Each point is reached from the start by the listed moves, each made once or not at all, plus a little noise. Say if it took an odd or an even number of moves. Then give how often each move was made.

Moves:
(1): [ 64   5 -33  30 -86]
(2): [ -8   4   5 -47  21]
(3): [35 25 16 28  8]
Start: [30 24  7 27 14]
Points:
[ 83  32 -17  12 -55] -> even (1, 1, 0)
[ 93  30 -27  59 -72] -> odd (1, 0, 0)
[64 49 22 58 21] -> odd (0, 0, 1)

Moves:
(1): [ 47   2  -8   5  10   8  -8   2  -2  16  34 -20]
(2): [ -1  58  -4  19   9  35 -21  19  13  -3   5   2]
(3): [ 15  20  47  25 -12 -44 -20  51  -1 -22  21   2]
(4): [ 10 -20  19  -1  22  16  14   5  17  24   0  13]
(5): [-16   6 -18  -2  15 -23  -2  -8  10 -19  12   6]
(6): [ 26   0  13  -7 -16   8 -34 -35  14   1 -15  -7]
(7): [  7   8  -2 -16   1  16   1 -12 -15  13  25  20]
(8): [ -7 -16  -3 -20  -5  20  -9  27  -2  -8  -1   5]
(9): [ 16  -2 -15  -6 -36 -12  38  12  32  -9 -15  -2]
(10): [-16   2   7  13  -9   6   2  12  30  27  13 -21]
(11): [ 13 -36  -2  50 -11   9  -8 -18  12 -29  28  24]
Start: [ 13  16  17  40   9  22 -23 -13   2 -39   3   4]
Points:
[ 62  16  34 109 -33  83 -34 -20 121 -27  20  13] -> even (0, 1, 0, 1, 0, 1, 0, 0, 1, 1, 1)
[ 25  -5  68 110  14   1 -36  18  55 -46 101  47] -> even (0, 0, 1, 1, 1, 0, 1, 0, 0, 1, 1)
[ 66 -31  10  91  44  33 -28 -32  41 -46  76  24] -> even (1, 0, 0, 1, 1, 0, 0, 0, 0, 0, 1)

Moves:
(1): [ 14  -3  -8  -5 -17 -19  -2  11  11   7  15   7   3 -15  12  -5  -6 -11
 -20  -4  10  -4 -10  -3   4  -4  21]
(2): [  9  22   4 -16  17   0   0  -2  -1  14  19  -4 -10  10   6  -6   1   6
 -16  13  -2  -8 -16 -11   6   6   4]
(3): [ -2  -4  -3  12   4  -7   6  -9  -9  23   2  15   8 -14 -12   8   2  30
   7 -19  -1  11  18 -13   7   0  10]
(4): [  2  -8 -28   7  14 -10   3   2  19   2   1   3  21  16 -25   8   1   0
  16  -4  -3   2 -10   7 -16 -12 -18]
(5): [-12 -10   8 -16  15  -4   9  -3   5  -4   5 -22  14  15   8 -21 -27  -1
  -4  -7   2  29  -9  -6 -24  15   2]
(6): [ 20  -8   3 -15  15  13  -5  21  18  11  -1  12  -2 -12 -12 -17   3   8
   3   4  -1   6   6   4 -15  -2 -34]
(7): [ 21 -10 -10   1   1  21  23 -19  -3 -21 -34  19 -14  12   0  -8  11 -28
   5  -3   9   8  -4  38   8   3  13]
(8): [ -6  -4  -8  -7  17   5   5  31  20   6 -22 -47  41   2  -9  29  13  10
   1   8  15 -24 -15   2   5 -14   6]
(9): [-26   4   4 -21  -6 -12   7 -10  15 -16  -3  -4   0  -2  -3 -21  20   6
  -5   3  25 -18  -1   0   9 -13  16]
(10): [ 17   4  -6  12   5 -16  -1  -6  -2  31   6  -3   3  -2  28 -10  34   1
  14   8  16  19   0  27   1 -16 -26]
(11): [-10   7  -8 -21  -1 -14   9   5   4  -1   9  10   2 -29   2   6  -8  -7
  10  22 -11   0  17   2 -11   4  29]
(12): [  6  -9  18  -8   9 -11  -9  -2  -1   7 -21  13  -6   8  10   7   4  -7
  -5  -1  -9 -20   3  -7  20  21   1]
(13): [  4  19  21 -34 -16  14 -31 -26  -4 -24 -11  22   9  -8 -11  -4  -6   6
 -13   9 -26  16  10  -5   2 -10  15]
(14): [ 17   8  24  -6  -3  -6  -8  11  11  -1   1   4   6  17  -9   8  -8   0
  -3  -5 -12   6   9  16 -10   3 -10]
(15): [ 13  -2  13  28   7  -5   4  10  16  -7 -21   3  -2  -5  10  12  -9 -10
   6  -7   2   2   9 -10 -16   2  18]
(16): [ 29   0  -4 -23  -8  14   0 -12  38   2 -15   4   0  19  20   2 -31  11
   1  19  21  10   6  14  -7 -24 -27]
(17): [  9 -36  23  -2   8 -18 -23 -11 -36  -7 -17 -22 -19  12 -15  22  25  18
  -4   9  18  -8 -21  13   7  -6  11]
(18): [ -2   6  -4  11 -18 -14  -5  -2 -19  24 -11   1  13  -4 -14 -17  -9   3
  12  26   4  -8  11 -17  -2  21  -2]
(19): [ 16  -2  11  15 -10 -14   2 -20   2  18  17  10  -5 -16   3  17   7 -12
  31 -16   8 -13 -19 -19 -11  21 -17]
(20): [-33  11   0   8  19  19   8 -28 -11  16  15 -18  -2   5 -35 -11  -4 -22
  -2   7  -5   4  13 -12 -12   1  -1]
(21): [  3   5   1   0   8  19 -17  12   9  14  11   3   1  21   3  15  11  -6
   7   4   7   2   7   4   1  23 -23]
(22): [-11  10  10  -4  -5  -7 -22  11 -23  24   3   2  -1   9  -9  -7  -5   0
   6 -14  14  10 -18  -4  11 -14   1]
(23): [ 10   3  -3  -8  -4 -20   9  11  -5 -26  -9  -7   9  -2 -14  18 -14   7
  11 -12 -12  22  24 -22   3  -3   5]
(24): [  1  25  -7  -9  -3 -20 -13   7   6   7  -4   5 -15  -8  11  18 -13  -1
 -29  -4   6  -4  -2 -12 -19  13  -7]
Start: [-13  30  -8   8  12   3   9 -16 -16   1  -1   5  16  13  20  25  19  -8
  14  15  16  -1  -8  -1 -33   1  12]
Points:
[  -5   93    4  -61   55  -54   -7    9  107   83   27  -35   71   55
    7   66  -37  -41   15   26   91  -11  -43  -32 -121    6    8] -> odd (1, 1, 0, 1, 1, 0, 0, 1, 1, 0, 1, 0, 0, 1, 1, 1, 0, 0, 1, 1, 1, 1, 0, 1)
[-54  82   9 -58  75 -22 -20 -12  12  29 -28  -3  82  22 -67  76  24   9
  35  23   5   1  31 -71 -21  -5  77] -> odd (0, 1, 1, 1, 0, 0, 0, 1, 1, 0, 1, 1, 1, 0, 1, 0, 0, 0, 0, 1, 1, 1, 1, 0)
[  66   46  -57  -91   41  -17   30   -9   79   20  -10   33    7   21
   45   -2  -51  -35  -19   46   46   37  -28   29 -107   -1   -1] -> odd (1, 1, 0, 1, 1, 1, 1, 0, 0, 0, 1, 0, 0, 0, 0, 1, 0, 0, 0, 0, 0, 0, 0, 1)
[ 53  33  49 -42  26 -80 -57 -71 -15  79 -36  27  32  33  32  36  -5   5
  65  70  51  30 -43 -16 -76   6   1] -> odd (0, 1, 0, 1, 1, 0, 0, 0, 0, 1, 1, 1, 1, 0, 1, 1, 1, 1, 1, 0, 0, 1, 0, 0)
[ 37  60   0 -25  15 -40 -47  -5  24 119   6  14  88 -25  29  39  25  16
  18  23  53  26 -11 -38 -82  50 -41] -> odd (1, 0, 1, 0, 1, 1, 0, 1, 0, 1, 0, 0, 1, 0, 0, 0, 0, 1, 1, 0, 1, 0, 0, 1)
[ 64  35 -26  -5  34 -54   9  -7  60  68 -82  20  42  23  63 100  17 -53
  70  22  87 -13 -42  38 -68 -15  -9] -> odd (0, 0, 0, 1, 0, 0, 1, 1, 0, 1, 1, 1, 0, 0, 1, 1, 0, 0, 1, 0, 0, 1, 0, 1)
[ 84  28  42 -78  58 -56 -91  46   2  58 -28 -12  65  66 -23  82  70  25
   4  28  32  12 -38  23 -10 -23 -35] -> odd (1, 1, 0, 1, 0, 1, 0, 1, 0, 1, 0, 1, 1, 1, 0, 0, 1, 0, 0, 0, 1, 1, 1, 0)

Moves:
(1): [ 21   8  12  -8   3 -23  10   5 -19   6 -15  23   5 -12  23   8   6   0
 -12   6 -11 -10   7 -16]
(2): [ -1  10   3 -15  -2 -17   3 -20  14  15  30  -2  10  21  22  -9  17  16
  -2  -4   1 -16   0  -6]
(3): [  2  21  -8  12  -9   4 -17   7  15  12 -11   2   9  -1 -15  18   6  -8
 -18 -10   2 -22  20  -6]
(4): [ -4 -12  -3  -7  -2   7  11 -11   4 -14   4  -8   4   6   5 -12   6  -3
   4   7  -2  -3  -6 -12]
(5): [  5  12  -8  -4  -3  -1 -18  -6  15   9  14   7 -20  -6   5  -5   3 -19
  -9  -6  -4  -4  -2   4]
(6): [  8   2  16  11   8   7  11  -3   4  -7  -6   3  -9  -5   2   5  -6   5
  -3  -2 -10  14   5  -8]
(7): [-14  -8  20  18  -8  20   6 -18 -12  -7   7  10  11  -2  11 -25   4  30
 -10   3  -5  -3  -7  -5]
(8): [  0   9 -26  -2 -33  -6   2 -15  -5  16  24   0   7  -8 -13  12   6 -21
  10 -19  -7  -6 -12  16]
(9): [ 10 -11 -12 -15   0  -1  -4 -12   1  -5   9   5  13   6   4  -7  11   4
   0  -6   3  -9   2   4]
(10): [ -3   5  14   9  20   7 -11 -14  14   3  25  -6 -17 -11 -15  15   5 -10
  16  -4 -24  -3  20 -11]
(11): [  6   0  -5 -13   7   6 -14  10   4  18   7   6  18   1   5   3  -4   2
 -13   0  -9  -8  -6  -5]
(12): [ 13 -13 -12  -3  11 -20  -9 -12   6  10 -14  -9   0   5   4   0  -6  15
  -7   3  -8   4   4 -17]
(13): [ 11  17  -8  -8  -4   9  -8 -30 -11   7   6  -2  22 -10   8 -17 -14   6
   7  -6  -5 -28  15 -17]
(14): [ -7 -16  10   0  27 -22  -4   7   4 -10   0 -19  -7   8 -14 -10 -10  -7
 -16   4   5  18  12   1]
(15): [ -5   6   9  -1  -2   4   7  -6   7 -10 -12 -25  -3  -3  -1  -3  -2  11
 -15  14  -2  -3  20   7]
(16): [ 16  -7   9  15  -1  11  -4   4  -1 -12  -6  -4  10   9   7 -13   2  21
  -6  20   1   2   1  -4]
(17): [  1  -1  -7  -5  -3   4  -7  11  -9   7  20  13  12 -21  10   3  10   0
   7   6   8  13  -5  -7]
(18): [-17  11  17 -17 -16 -20  -4   0  16   0  -4  16   2 -16  -1  -2   6   0
  11  -2  -3  -5  -2  13]
(19): [-18 -16  16 -17   3  13   4  -1  12   9  -9  -4   2  15   0 -28  15   5
 -12  -1   5  12   8   5]
(20): [ -2   6  -7  -7  -1   2 -16  14  16  12   5  -1  10  -8  12 -12  10   4
  -8 -20 -10 -13   3 -11]
(21): [ 10 -25  10 -17   9  14  -2  22   8  11  24  19 -13 -13   5  -6  -6   5
   7  -3  -1  -8 -21  -5]
(22): [ 14  -6  16 -25   6 -23  -8 -27   3  14   6  -6  10 -10  24  -8  18  -3
   0 -14   3  -9 -13   2]
(23): [  5  17  -4  -6  -8  -9  -1  -3  -8   1  -5  -3  -5   1 -17   4   6   2
  -4  -4   5   2  -4  -1]
(24): [ -9   2  13   0 -11  11  -7   8  -3 -20   5  -8   3   6   9  -3  -4  -4
   5 -10  -2   8   7  -3]
Start: [  3   3  15  15   8  13 -13   2   5  11 -16   6  12  13 -20   8 -31 -26
   0  15  11   0 -11  24]
Points:
[  6 -10  50 -13  -8  96 -32 -17  40  15  66 -16  41 -30   6 -53  -8  -6
  11  -2 -37 -16  24 -27] -> even (0, 0, 0, 1, 0, 1, 0, 1, 0, 1, 0, 0, 1, 0, 1, 1, 1, 0, 1, 1, 1, 0, 0, 1)
[  10  -43   39 -103    2  -25  -86  -15   89   76   90    6   62    3
   60  -81   30  -12  -30  -25  -10  -15  -42   -4] -> odd (0, 1, 0, 1, 1, 0, 0, 1, 0, 0, 1, 1, 0, 1, 0, 1, 1, 1, 1, 1, 1, 1, 0, 1)
[ 53  20  48 -28  43   5 -54 -69  56  75  51  -7  34 -35  22   4  -9  12
  -8  -5 -26 -57  34 -42] -> even (0, 1, 1, 0, 0, 1, 0, 0, 0, 1, 0, 1, 1, 0, 1, 0, 1, 0, 0, 0, 1, 1, 0, 0)
[ 22 -10  87  -7  49 -13 -35 -19  31 -20  -3 -49  28  -1  29 -29  -1 -18
 -31  17 -29 -13  40 -23] -> odd (1, 0, 0, 1, 0, 0, 0, 0, 0, 1, 0, 0, 0, 1, 1, 1, 0, 0, 0, 1, 0, 1, 0, 1)
[   9    2   78  -55  -12  -28  -52 -121   42   34   50  -16  104   -7
   47  -74   44   25  -36    2  -26  -61   60  -31] -> even (1, 1, 1, 1, 0, 0, 1, 1, 1, 1, 0, 1, 1, 1, 1, 1, 1, 1, 1, 0, 0, 1, 0, 1)
[-21  10  56  15  51  32 -47  20  69  28  -3 -32  11 -12 -43  -5  -1 -25
 -49   2 -14  15  72  -6] -> even (0, 0, 1, 0, 0, 1, 0, 0, 0, 1, 0, 0, 0, 1, 1, 0, 1, 0, 1, 1, 0, 0, 0, 0)
[ 63  14  59 -51  37 -45 -70 -42  60  72  11   6  60   3  10 -27 -22  30
 -45  -2  -5 -54   0 -28] -> even (0, 1, 1, 0, 0, 1, 0, 0, 0, 0, 1, 1, 1, 1, 0, 1, 0, 1, 0, 0, 1, 1, 1, 0)

Moves:
(1): [  0   7   7 -17  -2  -3  -2  -2   1  -6   8  -1  -4  -4   8  -5 -14   7
 -20  11  -9   0   4   3]
(2): [  0   9   3  -2  -4  12   3   2  14   3  -7   5   4   9  -8  -1  -5  -1
   4  17   2  -8  -7 -10]
(3): [  3  -5  -2  -1  -2  10  -3   2  12  -4   3  -1   7  -1   0 -15   9  -8
   3   2  -7 -11  -4  -1]
(4): [  4 -14  12  -1   9  -7  -4  -1   6   8 -15  10   3   2   1  -5  24   0
  -3  -7  -1   5   0   3]
(5): [ -3 -14 -14   0  24  10   8   8 -11  -7  -5  -7  -6  -6 -20   2  11   4
  10  13 -12 -18  15   6]
(6): [ -6   1  -6   2  -7   5   2   1  -1  -5 -11   7 -19   0   1  -1  -8   6
   3  -5  -4   0  -4 -10]
(7): [  3  -6  -5 -26 -13  -2   4  -1  -7   3  18   4  13   5   2  13  17  14
   4  -2   8  12   7   4]
(8): [  1  -3 -20   8   6   6   8  19  -3   9  -1   2   5   0  14   8  -2  12
 -12  -3  13   7  -3   0]
(9): [  3   1  12  -5  -1  11   7   1  -2 -13  -4  -4   9  -3 -10  12  -1  -3
   3 -13  -1   7  13   0]
(10): [ -9 -12   1   6 -15  -6  -9   9  13  14   5  -6  16   7  -9   6  -7   4
  -1   1 -18  -8   7  -8]
(11): [ -6  -5 -11   0  -3  -4  13   2  -4   4  -3   8 -12  11   3  -8 -16  -1
  -5  -6  15  -2  13  14]
(12): [-12  20  23  -9 -10  18 -11   9 -18  11  -5  15  -2 -10  -4  -3 -14   0
  20  -9   4  14  -1  13]
(13): [ 15   7  -1  -4 -14  -8  -5  -5  14   7 -10 -19  -1   9   6  -7  22   5
  11  -6  -9   4  -4   6]
(14): [-21 -12 -14   1   2  12  -1 -17  10   8  -7   2   6  -4  10  10   3   7
  -1   0   0  17  -2   5]
(15): [  7 -10  -2  12  -6   1   1   0  -6   1  -4   7  -3   9   8   1   5  -3
   8  15  -6  -4  12  -9]
(16): [-11   2  11  12  -5   2  14   6   6  16  23  -4  -3   9  10  -6   6   7
  -7 -13   6 -25 -13  -6]
(17): [ -4  14  -3  11 -18 -11   2   1   5   4   1   2  -4  10   1 -17  11   7
 -14  -3   1   1  13  12]
(18): [ -5  -5   2 -10   3  -4 -14   3   1   2   9  -6  -3  -5   2   0   7   0
  -5  -3  12  -4  13  -2]
(19): [ -4   2 -19  -1  -6   9 -10  -9 -12   1  -8  -4  -6  27  -2  10  -5   5
  -9  10  -5  -9 -12   4]
(20): [-16   4   5   9 -15   8  -7   5   4   8 -18   5  37  -1   5  -6  -6   1
  -9   4  14 -15   5 -30]
(21): [ -4   3  -9  -8  12  -1   3   7  11   4   5  -6   6   9  20  -5  12  -3
 -10   1  -6   5   2  -6]
(22): [  6 -14   1 -11 -12 -15  -1  -7   3  -8 -19  13 -12  -7   8  12   7 -29
  -9  -4  -6 -13   6  15]
(23): [-16  -9  -8   3  -3   7   8   9  -3  -4 -19 -11  -1  -4   0   8  -1 -13
 -12  22   8   5 -15  -7]
(24): [ -3   0   0   6   1 -12  -7  14  -6 -29  -3   6   4  17   3  -3 -15   8
  15  18   3 -24  14   2]
Start: [  7   6  -5  31   5   3   0  -8  17   6   2 -38   0  10   3 -15  33 -12
   2 -12   4   1  16  10]
Points:
[-50   5  -8  17 -44  48 -37   6  44  45 -66 -41  34  59  11 -21  69  25
 -10  14 -34 -11  71 -11] -> even (1, 1, 0, 1, 1, 1, 0, 0, 1, 1, 0, 1, 1, 1, 1, 0, 1, 1, 1, 1, 1, 0, 0, 0)
[-32  -6 -42   9 -42  29   0 -21  51  43 -25  -9  48  82  48 -43  67  12
 -53  30   7  -8  45  -1] -> even (1, 1, 1, 1, 0, 0, 1, 0, 0, 0, 1, 0, 0, 1, 1, 0, 1, 0, 1, 1, 1, 0, 0, 0)
[-22  12  -4  53 -36  25   2  31  40  47   4 -51  -8  47  15 -58  81   8
  24 -18 -49 -41  39   9] -> even (0, 0, 1, 0, 1, 1, 0, 0, 0, 1, 0, 1, 1, 0, 1, 1, 1, 0, 0, 0, 1, 0, 0, 0)
[-28 -18 -72  17 -11  36  17  10  50  63  15 -72  33  73  26  15  87  41
 -11   7 -18 -23   4   4] -> even (0, 1, 0, 0, 1, 0, 1, 1, 0, 1, 0, 0, 1, 1, 0, 1, 0, 0, 1, 0, 1, 0, 0, 0)
[-45 -18 -33  55 -29  62   7  56  35  77 -56 -46  46  79  26 -36  65  -4
 -14  26   3 -61   9 -20] -> odd (0, 1, 1, 1, 1, 0, 0, 1, 0, 1, 1, 1, 1, 0, 1, 1, 0, 0, 1, 1, 1, 0, 1, 0)
[ 21 -30 -23  37 -42 -12  12  12  30  19 -35 -37   2  34  25  10  43 -27
  -4 -26  -7  -8  58  28] -> odd (0, 0, 0, 0, 0, 0, 0, 1, 1, 1, 1, 0, 1, 0, 1, 0, 0, 0, 0, 0, 0, 1, 0, 0)
[ 15 -30 -18  13  15  25  16  45  44   8  11 -50  35  63  29 -22 121  23
  20   6   7 -53  60  -4] -> odd (0, 1, 1, 1, 1, 0, 1, 1, 1, 0, 0, 0, 1, 0, 1, 1, 0, 1, 0, 0, 1, 0, 0, 1)
[-30  -9  13 -16 -50  47  16  27  24  25 -35 -39  28  18  -5 -15  70 -38
  11 -13  39 -52  44  15] -> odd (0, 1, 1, 0, 1, 0, 1, 0, 1, 0, 1, 1, 1, 0, 0, 1, 0, 1, 0, 1, 0, 1, 1, 0)

Moves:
(1): [ -1  -5   1   0  17   8  10  -6  10  -9   6   1  -1 -14   0  -7  -5   3
   9   5 -14  -7  13   1   9  -4]
(2): [ -3  -6  -1  -5 -13  -4  -8  11  -6  -2  -3   4   9   1   1 -16  11  -9
  10   4 -10  -4  20  12 -10  12]
(3): [ -7 -14 -14  15   5 -12  14   8   0   0  12  -7 -10  -7  -8   8  -2   0
   4  -4  23  12   4 -10  -7 -13]
(4): [-25   1   2 -21   0  11  18 -25 -10 -21  -5  -5 -11  14   1   9  -5 -17
 -14 -10 -21   9   6 -12  -7  -7]
(5): [ 15  -3 -12  -9   1 -13  22   8  21  10   7  31 -15 -23  14  35 -14  -2
  12 -16  12 -10  -6 -30 -18   7]
(6): [ -3  19  -6   1  -8  14  17 -21 -10   6   1  10  -7  -6   2   0  -1  -2
  -8  -6 -21   6 -17   6   6  -5]
(7): [ 15   1   0   4  -5  -3  -3   3  -5   9   3   0   5  10   9   2  -9   8
 -14   5   8 -18   7 -15  -2   0]
(8): [-11  13 -25  26  -1  10  -7   0   0  -1  -7   4  -8 -12  -7  -4  -8 -18
   2  -7  -2  -3   2   3  19   5]
(9): [ -7   3 -11  -7  17   1  -1  -8   1 -13 -18  -1  18  -5 -10  -5   4  23
  19 -18 -17   9  16  -2  -7  15]
(10): [-14  -7   7 -17  10 -14 -19  -5  13  10  -4 -15   3  19  -7  -5 -16   0
  19  -1  16  16  18   7   9  20]
(11): [-11 -15  -2 -12  13   2 -10 -17  -7  -5 -10  -3  -4  16 -17  21  -2  15
  36   2 -13 -10   7  20  -6   0]
(12): [  7  -6  -7 -24  15  10  -3  -1  -2   2  -2  -3   3   1  -7  -1 -13   0
   6  10   5   4  10 -12  -3   6]
(13): [ -2  -1   5  12   1   8 -15   0  10  12 -10   3   8  17  17   1   6   5
   3  16  17   8   9  -1   5  12]
(14): [  9  20  10   5   3   0  -2   4  27   6 -15  -4  12  -2  -9  12  -9   0
   1   9  -5  18  24   5  43   8]
(15): [  8 -11  -2   4  -5  -7 -10  -6  -7   0 -10  -9  18   9  -1  -8   3  10
  12  -9   6   6   0  -1  15   5]
(16): [  0   6   5   6   4   5  -4 -11  -7  -5  -1   3  -8   4 -14  -4   5  12
  -5 -15   3   4   1   1  15   2]
(17): [ -6   7   1  -2 -10  -6  -7   0  -2  -8   0  13  -1  13  13   6  -8   0
 -18   6   2  15  -1   6   6  -1]
(18): [ 13   3   7  10  -7 -11  17   5  15   8 -20  14 -25  22  -4 -15  13  -3
 -23  16   6   5  -6  -7  21   2]
(19): [ 11   2   2  17   7   2   2   4   0   6 -17   9   6   0  -1  -2 -13 -15
  16 -22  -6   9   3  -5   4 -13]
(20): [  2  -2  -1   1  -3   0   0  -2  15 -12  -1   4   1   0  -2  15 -13  -8
   6   6   3   1  10   4 -19   5]
(21): [  4  -4   5  -5 -14  21  12  12   0  -1  16   3   2  19   7 -10   4  20
  -6   3   7 -11 -23  -3   8   8]
(22): [-25 -24   0  -1   4  11  -7 -14  -4  -5  16 -13   8   5 -26 -13  33   8
 -19 -13   6   6 -19   4  11 -21]
(23): [ -2 -11   8  12   1 -11   5   9   3  -4  -6  14  15 -13 -16 -12   8   6
   9  12  -3   3   9  -2  -2  17]
(24): [ 15   9  -1  -1  10  -7 -14   3 -10   8 -15   4   5  23   2   8   9  -7
   6  -3 -13  13  14  21  11  17]
Start: [ 20 -11 -24  15  26  18  -1 -12  37   3  -8  32 -18  -2 -14   3  25  -2
   1 -24  23 -16  -5 -22 -12  -3]
Points:
[ 26 -53 -60  -1  44  22  16 -17  30  -5 -25  98  18  31 -57  38  18  37
  60 -57   8   8  28 -28 -37  29] -> odd (0, 1, 1, 0, 1, 1, 1, 0, 1, 0, 1, 1, 0, 0, 0, 0, 1, 0, 1, 1, 1, 1, 1, 1)
[ 14  -1 -62  -4  87  48  -4 -82  94   3 -89  54  10  21 -33  64 -71   1
 106 -60  -9  22  99 -56  37  52] -> odd (1, 0, 0, 1, 1, 1, 1, 1, 1, 1, 1, 1, 1, 1, 1, 0, 0, 0, 1, 1, 0, 0, 0, 0)
[-68 -51 -28  44  41  49   0 -46  65 -41   9  36 -20  43 -59 -13  25  10
 -10 -26  60  36  24 -23  35  20] -> even (1, 0, 1, 1, 0, 0, 0, 1, 0, 1, 0, 0, 1, 0, 0, 1, 1, 0, 0, 1, 1, 1, 1, 0)
[-25 -38 -28  32  28  26  30 -90   5 -19 -41  45 -51  66 -69   5  49   6
 -19 -78   8  46 -27 -19  47 -57] -> even (0, 0, 1, 1, 0, 1, 0, 0, 0, 0, 1, 0, 0, 0, 1, 1, 1, 1, 1, 0, 0, 1, 0, 0)
[ -2   1   9  15  38  43   9 -59  84 -20 -93  82   4  92 -48  -8  -6  37
  41 -11 -22  39  92  -6  63  70] -> odd (1, 1, 0, 1, 0, 1, 1, 0, 1, 1, 1, 0, 1, 1, 0, 1, 1, 1, 1, 1, 1, 0, 1, 0)
[ 14  -9   2  55  48  17  23 -24  71  17 -37  64 -17  59 -78 -31  43  21
 -16 -35  25  74  16   2 121  13] -> odd (1, 0, 1, 0, 0, 1, 0, 0, 0, 1, 0, 0, 0, 1, 0, 1, 1, 1, 1, 0, 1, 1, 1, 1)
[ 38 -15 -10  36  33   6 -29 -22  90  17 -77  98 -21  71 -41  50  43  -6
  26 -33  27  38  51   7  52  28] -> even (0, 1, 0, 0, 1, 0, 0, 0, 0, 0, 1, 0, 1, 1, 0, 1, 1, 1, 1, 1, 0, 1, 0, 1)
[  2 -38  -6  48  49  -6  -1 -51  36 -16 -80  48 -13  80 -94  12  59   7
   4 -53  10  74  39   0  93 -10] -> even (0, 0, 1, 1, 0, 0, 0, 0, 0, 0, 1, 0, 0, 1, 1, 1, 1, 1, 1, 0, 0, 1, 1, 1)
[ -3 -34 -24  84  25  65   1 -58  53 -13 -51  86 -14  55 -64 -30  48  32
  15 -28  15  16 -17   5  82   9] -> even (1, 0, 0, 0, 0, 1, 0, 1, 0, 0, 1, 0, 1, 0, 1, 1, 1, 1, 1, 1, 1, 1, 1, 0)
[  9   0 -39  11  -3  56  50 -25  44 -30 -26  92 -36  31 -19 -30  -1 -22
 -40  20 -15 -16  25 -41  14  36] -> even (1, 1, 0, 1, 0, 1, 1, 1, 0, 0, 0, 1, 0, 0, 0, 0, 1, 1, 0, 1, 1, 0, 1, 0)
